Each row is a point. The window is the flat piece filled in between its corners: a triangle in 3 columns, a solid with four corners in 4, and so on. A path goes straight from each point to the next, and from the last back to the first. After which points does the path pass through the window?
(in the rows, 100 means zero)

Window (4 x 4)
46  75  163  54
85  151  54  53
186  90  139  78
59  133  50  91
Path:
(1): 86  156  92  135
(2): 67  134  131  62
(3): 89  84  66  48
(4): 167  24  132  64
(5): 160  121  132  81
(6): 109  156  125  89
(7): 94  79  68  72
(8): 90  93  60  44
Through the window after points: 2, 4, 6, 8

Window (6 x 6)
113  125  94  140  86  82
165  72  99  141  49  114
5  27  106  62  156  120
171  53  106  135  10  31
93  138  109  9  99  125
112  105  135  156  20  100
Path:
(1): 38  64  85  39  92  112
(2): 106  87  96  140  39  102
(3): 163  122  138  133  89  89
(4): 115  93  138  85  83  91
(5): 69  138  63  66  41  144
(6): 93  78  47  85  44  96
(7): 159  74  120  117  80  91
(8): 89  82  162  93  149  106
(9): 46  25  41  86  60  119
(10): 126  91  75  132  24  69
(11): 168  62  155  129  73  44
(12): 123  75  144  144  103  88
(13): 70  119  47  126  41  92
(14): 72  75  76  134  39  118
(15): 99  88  140  119  74  95
(16): 79  86  136  85  153  121
Through the window after points: 2, 4, 8, 10, 14, 16

Window (8 x 8)
124  135  87  65  98  80  36  89
88  70  94  83  91  16  69  131
92  95  79  141  109  116  126  73
68  89  123  165  187  6  160  195
159  82  142  93  80  137  103  66
106  81  77  72  146  125  131  74
157  61  164  109  106  80  27  25
74  113  126  68  96  126  93  52
Path:
(1): 122  108  81  128  145  37  143  80
(2): 74  80  117  108  144  84  110  148
(3): 130  80  126  84  111  114  58  97
(4): 112  119  132  76  100  66  129  39
(5): 107  113  88  96  126  60  128  84
(6): 76  82  97  131  120  98  125  133
(7): 108  76  116  110  125  112  86  100
(8): 120  116  117  106  140  81  140  64
(9): 159  126  122  93  93  67  104  89
(10): 94  48  121  91  106  163  66  76
(11): 100  69  132  112  115  79  42  97
(12): 119  111  115  89  91  35  105  88
Through the window after points: 1, 9

Window (9 x 9)
89  90  116  135  81  113  47  51  139
116  70  6  33  166  79  115  85  124
81  148  129  129  122  42  73  128  67
129  99  66  159  102  78  85  131  90
92  93  140  153  160  141  112  59  103
98  71  146  63  93  173  153  97  139
82  125  5  113  122  85  106  77  123
57  39  74  46  36  168  88  90  81
82  74  166  43  11  106  127  55  37
Path:
(1): 114  141  56  83  133  152  88  89  63
(2): 83  47  97  137  130  72  109  87  165
(3): 66  73  93  119  87  88  116  106  88
(4): 112  136  119  93  118  116  53  97  83
(5): 94  134  28  18  82  145  73  108  84
(6): 79  18  112  121  59  88  120  94  112
(7): 60  66  112  119  134  87  125  85  134
(8): 121  110  138  135  122  161  97  58  69
(9): 132  113  42  87  127  159  68  96  31
(10): 58  69  93  101  87  59  115  66  150
(11): 95  60  51  87  108  63  121  62  123
(12): 104  132  14  58  166  139  89  114  104
Through the window after points: 3, 7, 11

Window (9 x 9)
24  66  154  151  87  109  95  26  71
138  98  126  134  99  115  159  69  102
66  111  114  125  74  73  142  100  62
123  45  29  86  65  136  45  134  42
107  115  61  154  91  72  159  58  132
120  50  25  47  121  132  116  133  107
168  28  58  32  60  117  112  133  172
84  195  97  87  102  117  101  93  125
107  194  129  69  153  55  59  96  127
Path:
(1): 88  105  101  124  83  94  122  124  95
(2): 100  68  96  116  97  120  112  117  96
(3): 121  54  84  71  69  71  144  13  107
(4): 87  99  67  71  74  39  147  21  59
(5): 114  96  87  161  99  133  111  112  136
(6): 119  99  80  129  104  125  109  126  123
(7): 127  84  70  40  91  88  113  37  108
(8): 122  99  98  89  60  100  99  9  54
(9): 78  99  107  139  98  107  113  112  116
(10): 123  70  71  87  157  116  85  178  137
(11): 103  87  33  47  49  112  145  30  74
(12): 102  133  111  85  112  81  121  56  84
Through the window after points: 4, 10, 12

Window (11 x 11)
95  151  102  130  90  66  61  152  88  84  121
74  160  70  88  96  83  136  113  117  148  85
131  72  97  129  129  124  136  135  114  116  130
64  113  91  58  140  91  88  51  93  65  124
83  139  59  111  175  5  127  91  147  76  71
106  165  80  104  133  134  55  111  49  94  38
69  77  45  130  130  89  133  80  90  30  96
110  66  104  110  108  127  119  131  27  155  101
120  58  87  61  19  118  91  54  193  94  53
37  106  130  111  178  92  80  105  93  69  111
133  157  142  150  124  84  98  99  109  59  52
Path:
(1): 86  102  80  99  112  95  81  58  97  102  119
(2): 70  108  124  71  155  103  120  131  79  65  80
(3): 135  129  114  66  146  103  88  156  73  100  61
(4): 49  137  54  161  83  108  74  46  103  79  109
(5): 78  115  91  136  119  96  86  89  100  117  80
(6): 145  138  111  64  130  105  120  164  93  78  107
(7): 102  141  103  89  112  88  120  115  86  87  63
(8): 69  132  69  131  130  102  83  83  126  127  115
(9): 99  123  93  142  128  62  70  77  102  100  99
(10): 98  107  99  106  121  110  116  113  93  53  72
(11): 95  119  92  86  134  101  106  121  88  73  67
(12): 66  98  80  155  105  85  125  41  134  141  124
(13): 85  123  68  147  101  109  84  48  99  137  73
(14): 102  101  96  86  103  103  117  126  89  114  89
(15): 96  127  101  45  71  89  110  144  113  79  53
(16): 110  78  87  119  105  103  101  72  116  114  88
Through the window after points: 1, 3, 7, 13, 15

Window (12 x 12)
125  98  150  134  131  59  123  125  158  127  94  96
135  105  143  99  105  127  130  110  140  55  138  106
98  63  75  5  99  94  100  90  90  90  135  78
61  90  132  80  115  91  64  77  55  65  116  113
149  113  100  75  93  98  119  110  91  117  118  97
140  132  65  54  100  97  44  79  108  118  106  94
125  76  94  85  93  144  124  143  97  93  51  120
157  97  133  97  94  90  109  65  124  100  100  114
140  71  137  107  64  107  78  138  109  85  102  93
73  105  100  106  70  131  104  78  115  132  91  123
137  36  42  79  89  73  141  68  95  70  150  106
91  95  118  111  89  50  75  74  89  86  88  51
Path:
(1): 126  69  121  109  122  120  68  54  82  104  121  90
(2): 105  87  98  74  73  82  107  118  103  75  110  109
(3): 138  115  99  64  78  81  100  108  115  108  97  134
(4): 109  64  96  100  106  104  81  76  85  94  107  70
(5): 143  66  117  96  108  120  99  84  109  89  120  91
(6): 115  120  100  68  91  68  108  119  111  81  111  101
(7): 106  128  130  99  55  67  87  101  87  57  71  134
(8): 89  68  99  78  138  120  87  76  96  124  139  79
(9): 113  79  109  85  113  109  73  86  99  85  114  86
(10): 86  115  127  69  80  68  139  94  80  72  120  148
(11): 124  107  125  102  81  52  92  121  148  124  76  125
(12): 133  78  142  126  163  118  144  83  112  94  138  60
Through the window after points: 1, 7, 9, 11

Window (14 x 14)
56  139  141  137  121  114  141  85  30  79  59  108  98  84
69  109  115  77  55  94  121  119  97  43  107  65  133  20
128  108  153  106  121  91  112  36  87  106  135  74  126  118
101  99  133  99  114  113  34  148  64  121  69  99  98  98
117  153  54  122  92  89  69  136  46  88  84  53  63  75
122  93  125  110  22  106  68  71  82  136  93  89  67  110
63  162  94  77  53  90  80  89  66  110  89  145  75  64
77  153  144  115  113  118  114  96  52  144  129  79  97  80
82  120  109  90  109  162  128  141  74  54  60  106  130  116
133  100  140  146  111  74  131  66  94  143  161  152  133  66
21  74  111  56  93  115  84  74  62  141  102  65  117  97
127  122  118  158  84  65  111  65  125  84  134  64  24  63
93  98  118  104  65  58  103  140  95  61  155  83  121  79
90  84  126  94  90  38  117  116  137  114  21  55  111  129
Path:
(1): 82  105  102  143  84  54  20  55  133  113  48  68  117  159
(2): 99  125  148  79  97  117  176  134  49  120  125  93  88  43
(3): 123  107  129  111  89  61  121  83  97  107  110  87  44  68
(4): 86  136  108  174  92  116  86  77  103  78  138  80  118  86
(5): 55  121  73  123  57  78  99  84  117  62  125  52  156  42
(6): 98  104  137  86  79  88  112  124  79  76  115  89  101  72
(7): 73  105  156  80  114  72  128  105  5  137  110  74  74  76
(8): 107  153  110  136  90  140  81  67  139  103  123  94  133  103
(9): 85  126  112  122  96  103  95  95  81  107  107  82  114  84
(10): 82  141  184  68  93  106  148  115  36  133  147  83  69  63
(11): 93  93  134  65  107  97  132  109  85  99  126  79  56  82
(12): 76  120  108  127  84  110  83  93  78  97  79  88  135  99
Through the window after points: 1, 3, 5, 7, 9, 11
